Each point is reached from the start by the listed moves, each made once or not at all, plus a little noise. Say if it took an odd or an even number of moves. Then give how often each move was made.

Moves:
(1): [4.5 1.7 1.7]
(2): [-0.6  3.1 -0.6]
(3): [-0.8 -0.4  3.6]
Start: [1.1 0.7 1.4]
Points:
[4.8 1.8 6.9] -> even (1, 0, 1)
[5.8 2.2 3.0] -> odd (1, 0, 0)
[0.3 0.4 5.2] -> odd (0, 0, 1)

Moves:
(1): [ 6.7  2.1 -1.0 -1.7 -0.3  0.5  1.1  0.7  0.8 -0.7  0.7  3.4]
(2): [-1.1  3.5  0.5 -0.6  0.6 -0.7 -1.8  1.5  1.1 -3.8  1.8  0.0]
(3): [-0.6 -0.6  4.2  0.5 -0.8  0.2  0.7  0.1 -0.1 -0.6  1.6  0.8]
(4): [ 1.2 -0.3 -0.2  6.6  0.5 -0.8 -0.8 -1.3  1.2  1.0 -1.3 -2.1]
(5): [ 2.1  0.4  0.2 -2.2  6.8 -1.9  3.0 -0.4 -1.6  0.6 -0.2  1.7]
(6): [ 0.2 -0.2  0.4  1.4  1.2  3.6 -2.0  0.5 -0.2 -0.9  0.2 -0.7]
(7): [ 1.7  0.8 -1.6  1.4  0.4  2.2  6.0  1.3 -0.5 -1.0 -1.8 -1.0]
(8): [ 2.6 -0.4  0.2 -0.5  2.8 -1.3  0.6  6.5  1.1  1.0 -3.0  1.0]
(9): [-0.2 -2.5  0.1 -0.9  1.5  0.4  0.3 -0.9  5.9 -1.5  0.9 -0.3]
(10): [-2.0  2.0 -0.5  0.0  0.5 -0.2  0.1  0.1  0.9  4.6  1.1  0.6]
(11): [ 0.3 -2.7 -2.5  1.7  1.2 -1.1  0.3  1.6 -0.6 -0.8  4.0  0.9]
Start: [ 2.3  3.0 -1.4  2.4  1.1 -2.7  2.4  3.7  2.3 -0.5 -0.6 -3.0]
Points:
[ 4.4  3.8 -3.8  8.5 10.3 -7.9  3.6  5.9  2.1 -3.5  3.9 -2.6] -> even (0, 1, 0, 1, 1, 0, 0, 0, 0, 0, 1)
[ 4.3  8.5 -2.4  8.6 11.6 -0.6  6.4  6.2  3.2  0.1 -1.1 -4.3] -> even (0, 1, 0, 1, 1, 1, 1, 0, 0, 1, 0)
[ 7.6  3.6 -1.3 10.7  3.6  0.2  1.9  5.2  5.0  2.1  5.4  0.1] -> even (1, 0, 1, 1, 0, 1, 0, 0, 0, 1, 1)
[ 0.0 -0.7  0.3  3.6  3.5 -3.3  3.8  4.4  7.9  1.3  7.0 -1.2] -> even (0, 0, 1, 0, 0, 0, 0, 0, 1, 1, 1)
